Every row gives one point. Examples show where two turns around zero, p and q, send a point. Write where each new point lands after one turn and then the other. Backwards means that the second turn is done in reverse. Each puzzle has new turns, and all numbers are rounded.
In the rows, 128 means zero.

Turn p:
[164 168] => [168 164]
[127  94] => [124  94]
[ 93 122] => [ 93 125]
Turn q:
[114 191] => [138 192]
[130 120] => [127 120]
[154  84] => [136  78]
[114 117] => [111 123]
Where do these land?
p, then q backwards: [169 153] => [161 163]
p, then q: [138 110] => [129 107]
q, then p: [ 77 122] => [ 80 146]

Turn p:
[168 140 115] => [165 148 139]
[ 70 144 118] => [ 84 134  86]
[ 69 153 156] => [ 60 140 116]
[163  90 136] => [159  97 157]
[134 147 125] => [131 148 128]
[164  94 118] => [169 102 142]
Turn q:
[156 106 129] => [158 112 139]
[ 97 173 155] => [ 77 157 143]
[141 152 113] => [139 157 125]
[136  60  90] => [171  76  88]
[110 150 153] => [ 95 138 144]
Where do these land?
p, then q: [144 196 127] => [107 193 144]
p, then q: [140 116 114] => [149 124 133]
p, then q: [89 96 80] => [166 111  72]
p, then q backwards: [153 118 152] => [151 125 156]
p, then q: [115 113 167] => [ 97  97 132]

Turn p:
[173 130 121 153] => [163 134  90 127]
[154 106 104 145] => [161 105 110 122]
[102 101 165 154] => [124 119 144 184]
[101 141 127 127] => [ 98 125 132 129]
[135 174  97 104] => [106 144 110  77]
[118 153 105 100] => [104 132 132  90]
[113  91 178 114] => [139 138 177 168]
Turn q:
[134  94 190 136] => [111  86 174 159]
[125 123  96 137] => [143 130  98 127]
[148  93 117  97] => [120  88 116  98]
[121 110 112 135] => [132 117 106 135]
[134 196 111 149] => [160 193 136 120]
[106 153 143 114] => [102 155 139 130]
Where do these land?
q, then p backwards: [121 109 133 127] => [114 124 122 141]
q, then p: [116 125 131  98] => [105 118 148 125]
p, then q: [169  98 121 132] => [159 105 143  97]
p, then q: [110 109 114 135] => [123 102 123 142]
q, then p: [114 225 116 129] => [ 78 199  93  97]
p, then q: [137 102 153 147] => [165 121 141 142]

Turn p:
[149 150  95 170  89 127  98 176] => [187 114 131 182  94 128 151 146]
[140 159 182 137 143 135 164  96] => [119 124 167 119 159 136  89  78]
[119  66 117  94 106 158 130 180] => [130 105 135  89 128 106 175 195]
[169 104 142 101 140  87 139  89] => [120 144 118  73  95 117  96  97]
[ 80 160 116  94 101 178  99  97] => [ 88 160 147 152 143 192 136 170]
[150 158 152 156 158 110 115 113] => [140 111 115 145 129 139  88  86]
[109 138 113 134 159 106 129 172] => [152 127  90 146 158 100 127 140]
[105  78 105 129 178 161 101 104] => [ 78  99  75 110 136 151 165 127]
[ 87 154 146 131  99 112 118  86] => [ 84 157 150 165 120 135  98 129]
[172 111 112 135 108 107 188 167] => [183 138 151  99 119  75 156 111]
Turn q:
[127 155 136 157 174 136  78 153] => [116 124 117 171 177 124 118 176]
[ 71  97  93  84 115 149 164 106] => [107 122 125  73 121 182 164  83]
[117 136  98 150 126 100 146 107] => [ 98 141 107 130 120 104 143 101]
[137  95 122  87 141  93 140 101] => [131  90 114  86  99 110 153 128]
[173 176 140 125 135 128 140 136] => [168 144 148 153 139  91 144 135]
[129  62 138 114 124 155 179  90] => [136  72 142 111  88 158 129  71]
[ 91 154 156 154 129 109 106 179] => [ 98 168 135 161 125 146 123 183]
[181  91 105 116  99 147 143 136] => [186 121 104 114 108 132 103  95]
[126 185 164 165 108 135  55 145] => [112 171 160 153 174 107  74 180]
Where do these land?
q, then p: [125  98 102 110 117 111  94  86] => [104 158  92  99 119 130 125 167]
p, then q: [186 151 107 122  98 150 160 157] => [194 113 167 140 111  95 127 122]
p, then q backwards: [172 175 125 153 125 156 155 108] => [133 133 128 120 107 192 173 126]
q, then p: [ 92 173 173 124 123 115 106 151] => [151 104 147 156 179 110  98 151]
q, then p: [158  93 173 115 129 157 149 143] => [136  80 162 105  88 137 136 129]
q, then p: [ 92 102 112  97 159  93 133 107] => [105 161 135 101 148  97 164 157]
q, then p backwards: [126 109 108 161 130  84 122 121] => [107  99 122 136 143  88 106 112]
q, then p backwards: [ 70  89 118 117 191 104  64 141] => [ 76  82 138  90 168 172  66 137]
p, then q backwards: [130 163 133 153  81 182 170 139] => [123 179 174 110 141 178 163 123]

Turn p:
[147 103 106 142 129 106 114 122 142] => [159  99 112 122 133 107 122 126 128]
[134 138 127 137 151 150 123 155 139] => [125 125 127 133 159 150 132 152 123]
[113 140 118 130 113 115 125 110 143] => [133 143 102 122 114 116 136 123 137]
[110 136 140 127  91 127 112 103 105] => [128 166 130 138 111 112 112  98 139]
[120 138 144 127 130 118 137 143 110] => [116 140 152 127 124 120 130 142 128]
[143 123 105 124 134 138 142 151 131] => [132 108 125 129 125 148 118 151 115]
[126 111 129 139 154 144 148 136 123] => [110 104 136 148 138 133 137 136 114]
[152 143 147 137 150 149 149 131 133] => [130 126 147 135 142 156 158 132 110]
[124 126 145 117 112 128 124 127 147] => [130 132 128 123 123 137 133 119 157]
[112 121 119 101 117 105 107 102 108] => [117 137 121 103 112 101 103 100 129]
Turn q:
[ 78 117 110 133 124 135 105 115 138] => [ 99 144 100 143 152 135 134  97 139]
[123 136 136 136 115 134 139 142 132] => [114 126 128 127 126 131 139 148 126]
[142 138 143 112 134 122 146 122 128] => [143 112 146 121 119 122 142 128 121]
[101 125 136 138 117 136  93 136 147] => [ 91 136 126 124 154 143 120 121 144]
[138 126  98 129 124 139 140 115 107] => [155 140 103 137 112 126 131 131 134]
[130 141 128 107 127 133 101 116 134] => [135 129 132 105 142 130 130 109 148]
[133 145 135 148 130 112 140 122 128] => [123 145 145 127 112 121 137 133 115]
[144 131 135 120 131 111 148 129 145] => [127 110 145 124 109 109 131 129 123]
[142 141 125 102 134 119  98 159 122] => [136 120 125  87 152 117 105 134 125]
[131 133 139 139 147 134 141 133 139] => [127 127 148 143 133 116 133 140 126]
[133  94 138 147 127 130 141 121 145] => [114 116 139 161 110 135 115 128 134]
[142 106 113 124 126 133 144 127  70] => [173 129  98 139 114 150 117 139 103]
Where do these land?
q, then p: [113 121 114 134 116 144 129 117 117] => [134 130 105 140 126 138 132 137 113]
p, then q: [128 118 142 115 118 146 140 133 122] => [115 129 135 138 134 148 137 130 143]
q, then p: [138 135 123 111 139 117 128 127 114] => [138 123 141 112 123 129 121 117 117]
q, then p: [120 153 134 139 116 137 135 128 127] => [114 134 132 129 115 142 138 148 128]
p, then q: [140 121 122 138 135 148 138 141 118] => [132 137 131 143 139 145 115 144 124]
q, then p: [122 134 113 122 120 134 131 135 147] => [123 117 112 120 118 119 132 140 136]
q, then p: [135 131 135 139 124  31 125 135 145] => [103 178 149 111  97  87  91  86 148]
p, then q backwards: [113 119 135 123 155 146 128 135 121] => [104 120 145 132 128 128 121 144 144]
q, then p: [143 124 128 131 131 144 130  91 144] => [152 129 121 137 124 137 158 117 145]
p, then q: [128 123 133 129 126 134  97 138 126] => [131 135 146 126 144 115 117 116 136]

Turn p:
[153 118 124 148 103 172 119 127 101 112 150] => [114 168 120 111 130 148 140 112 145 114 171]
[145 127 167 125  91 123 124 103 140 127 131] => [130 155 150 130  93 116 107 147 118 129 150]
[135 121 135 150 119 148  94  96 127 102 154] => [105 161 111 137 105 155 121 117 108 111 152]
[119 152 116 121 169 129 142 159 151 158 112] => [156  82 122 137 144 125 116 109 154 141 100]
[108 140 105 125 155 134 148 132 121 133  82] => [147 113 101 144 142 111 157 130 150 140  97]
[151 129 139 104 121 113 114 139 135 103 136] => [116 144 144 105 121 113 107 117 116 114 113]
[147 107 131 120  97  92 101 152 160 140 115] => [104 111 131  89 114 100  90 143 116 153 131]
[117 154  83 135 147 120 165 124 120 144 121] => [166 119 114 133 167 148 147 139 134 146 103]
[ 94 150 124 137 137 119 140 151 118 132 121] => [138  99 121 134 143 133 137 149 145 108 112]
[117  96 150 104 110 124 126 123 158 118 145] => [101 132 151 146 131 101 101 130 104 127 144]
[106 140 115 117 150 134 134 112  92 156 126] => [131 119 140 150 133 156 166 131 145 142 108]
[146 102 148 150 137 129 128 120 114 113 144] => [128 133 131 120 114 130 146 110 103 112 157]
Turn q:
[109 128 128 129 134 140 134 109 108 113  98] => [115 128 140 156 144 111 134 116 114 125 107]
[103 117 134 130 149 144 118 120 117 124 144] => [106 121 125 118 145 117 133 120 141 149 110]
[126 129 137 128 137  91 153 111 112 124 128] => [138 148 128 133 137 139 142 124 143  98 102]
[124 131 130  96 120 131 153 139 122 109 132] => [154 112 111 123 130 124 139 113 109 119 113]
[135 118 111 132 112 125 131 112 110 146 132] => [115 144 141 124 109 137 150 121 121 126 130]
[114 142 138 118 127 129 154 116 137 150 119] => [136 151 116 139 127 144 116 122 112 136 106]
[107 111 142 122 123 137  90 114 147  99 135] => [134  92 153 130 137 116 129 143 146 161 116]
[173 110 135 129 130 123 150 155 140 141 113] => [159 154 114 129 135 128 132 127 124 117 174]
[101 130 142 146 110 135 149 124 108 118 125] => [112 119 126 141 153 149 144 128 108 124 110]
[116 123 135 133 139 117  31 148 132 137 129] => [ 99 109 140 117 110  85 116 196 164 153 138]
[224 150 118 134 121 145 124 156 149 134 145] => [155 136 142  80 113 130  93 122 112 102 206]
[104 147  85 140 133 120 149 131 153 139 136] => [113 121 103 148  97 156 108 103 142 125 124]
Where do these land?
p, then q: [136 115 117 107 119 117 116 137 136 102 139] => [120 125 126 135 127 105 125 139 131 121  93]
q, then p: [120 120 137 114 114 121 148 139 128 148 172] => [131 152 136 134 157 118 130 116 157 156 120]
q, then p backwards: [140 128 126 217 165 115 129 135 145 141 112] => [ 96 128 121 124  81 197 115 140 135 128 173]
q, then p: [106 140 124 166 133 139 127 155  73 133 116] => [115 104 109 153 166 133 158 146 120  92 107]
q, then p: [135 151 122 104 104 140 129 130 143 122 166] => [ 95 156 150 121 124 113 138 119 141 152 135]
q, then p: [145 122 127 177 108 132 104 113 111 125 141] => [119 111 154 166 133 119 121 122 135  90 143]
p, then q: [142 117 141 136 111 142 138 119 138 104 113] => [128 118 131 113 108 143 121 134 137  98 118]
p, then q: [140 119 123 104 166 136 132 118 140 133 135] => [115 162 159 137 138 133 128 125 130 131 116]
q, then p: [132 125 148  95 114 136 106 139 132 128 109] => [132 111 148  84 124 127 138 130 130 133 128]
p, then q backwards: [138 116 105 105 101 137 122 119 140 127 106] => [116 118 141 126 157 144 111 123 127 159 124]
p, then q backwards: [130 149 126 107 131 105 141 115 107 130 111] => [117 121 148 103 116 109 120 102 119 130 129]
p, then q: [ 72 134 141 104 171 115 144 116 143 142 116] => [109 149 138 170 167 137 153 138 146 119 166]
